Rows are points. Two turns around zero, p and q, are shown by what they do to some points. Write where each new point lands after one turn and then the other. Backwards means that the second turn is done in reverse. Each puzzle has new turns, and all numbers are rounded.

Turn p:
[-20   4] => [ 4 20]
[37 31] => [ 32 -36]
[ -3 -15] => [-15   3]
[-14 -21] => [-21  14]
Turn q:
[ -9 -30] => [30 -9]
[-17  28] => [-28 -17]
[26  2] => [-2 26]
Where do these land?
p, then q: [-2 -5] => [-2 -5]
q, then p: [-19 -20] => [-19 -20]
p, then q backwards: [26  6] => [-26  -7]
p, then q: [-32  33] => [-32  33]
q, then p backwards: [ 26 -14] => [-26  15]

Turn p:
[-4 -5  0 -9] => [ 4  7 -7 -2]
[ 5  7  7 -5] => [-10   5  -1   4]
[  0   5  27 -17] => [-12  27  -1  12]
[  8  -5  -3 -11] => [  0   1 -14   4]
[-9 -9 -7  7] => [14 -4  4 -6]
[  8  -6 -13  48] => [ 13 -40  28   6]
[ -9  11 -10 -13] => [ -7   5  -8 -18]
Turn q:
[  8   7  23 -19] => [ 14  -3  18 -22]
[  1   7 -15  16] => [-16  11  -6  10]
[-15   0   5  16] => [ 8  9  1 19]
[  7  -9  -6 -25] => [ -3 -23  -2 -16]
[-12  13  10   6] => [ 5  9 16 10]
[-3 -2  8 15] => [ 9 13 -3  8]
[ 14 -16 -26  -9] => [-18 -16 -23  -9]
Where do these land?
q, then p: [ -5  -2 -14   7] => [ 8 -6  9 -9]
p, then q backwards: [ 17   6 -10 -26] => [ 14 -16 -23  10]
p, then q: [-18  14  17  13] => [19  7 23 -5]
p, then q: [ 20 -18  -1  10] => [  1  13 -25   4]
q, then p backwards: [-14   0   8  -4] => [ 0 -9  3 13]

Turn p:
[  3  -2 -24   9 -16  -7  25   6] => [  6  -8   1 -11  12 -14  17 -28]
[ -8   5 -22  21 -25  18 -18 -18] => [-11  41   5   9   0 -17  15 -14]
[ -2 -16   7  16  -7  25 -19   3] => [-16  23  -9   7  -4  -9 -23  -6]
[-13  36  28 -28 -27 -13  26  -1] => [ 55  -3  -3 -10 -29  15  17   3]
[ -1 -17  16 -12  17 -33   0   4] => [ 14 -29   4   6  14  -2 -15  25]
[ 3 -3 -3 29 10 -5 -9 21] => [-20  -4  11 -18   0 -21 -15   1]
[  0  -7 -10  -7  28  -2  20 -23] => [ -4 -12  14   6  26  28   6  -4]
[  1  -1   5 -35  32  18 -18  10] => [-20  -7 -28   2  -2  30  -4  29]
[ 17   4   3   8 -12   0  -6  -2] => [ -4  -1   5  10 -16 -11   1  -7]
Turn q:
[  7  26   1 -11   6   4   6  -2] => [  2 -16   3  -2 -12  11  -7 -18]
[ 13 -28 -15  -8   0   9   3   3] => [ 16   1 -22  10  15  -1  -8  15]
[ -1 -41 -16 -26 -10  30  17  36] => [ -3  10 -41  42  35   8 -18   5]
[ 11   0  20  -1  11  -2 -12 -11] => [ -3 -13   3 -26   6  -5  -3   3]
[ 6 27 21  7  6  3 -7 34] => [-33   2 -15 -17 -14  17   3 -21]
[ 17   5  11  21 -15   1   5 -16] => [  8  15   6 -20 -14 -12 -17  -2]
[ -3   7   6  -6 -16 -27  -7 -20] => [ -5 -12  23   0 -18 -18  -3  14]
[-22  15   8  14   1   0 -10 -25] => [  3   2  30 -11  -1 -15  16 -14]
[ 10  12 -10   9  -4  -6 -28 -17] => [ 12  -9  -2 -14 -19 -22  16  -1]
[-37 -23 -26   1  21 -13  34  17] => [ 5 19 15 38 21 38 18 19]
Where do these land?
q, then p: [ -2   1  -7  -8 -25  13 -17  -2] => [  6  -5  22   5  13 -19   9   4]
q, then p: [ 22   4 -16  48  33  10  20 -17] => [-12 -17 -21  19 -43  31  27 -16]
q, then p backwards: [-28   9   5 -16  -7   1 -10   5] => [ 26  -7 -19  10   2  -3  -2 -12]
q, then p: [  0  -2  -9   7   0 -41  -3  -9] => [ 17 -11 -20 -16 -17 -15 -14 -12]
q, then p: [ 17 -12   2   2  22   6  -8  -7] => [-13 -19 -18   4   7  11   7   1]
p, then q: [-17   0  -4 -23  -1   0   0  -1] => [ 12   0 -17   5  -4  18  -1  -7]
q, then p: [-20  -1  31 -11 -24   7 -15  12] => [ 19  14  19 -11  25  -1  -3  28]
p, then q: [  7  -5 -16   7   8  -6   6  25] => [  0 -13  10  16  15   1   5  19]
q, then p: [ -4  28  15 -31 -19 -13 -11   9] => [ 22  26   0   9  26 -22 -18   3]
q, then p backwards: [ 26 -21  -2  24  12  23  39 -15] => [-52 -11  29  -1  -3  10  17  -5]
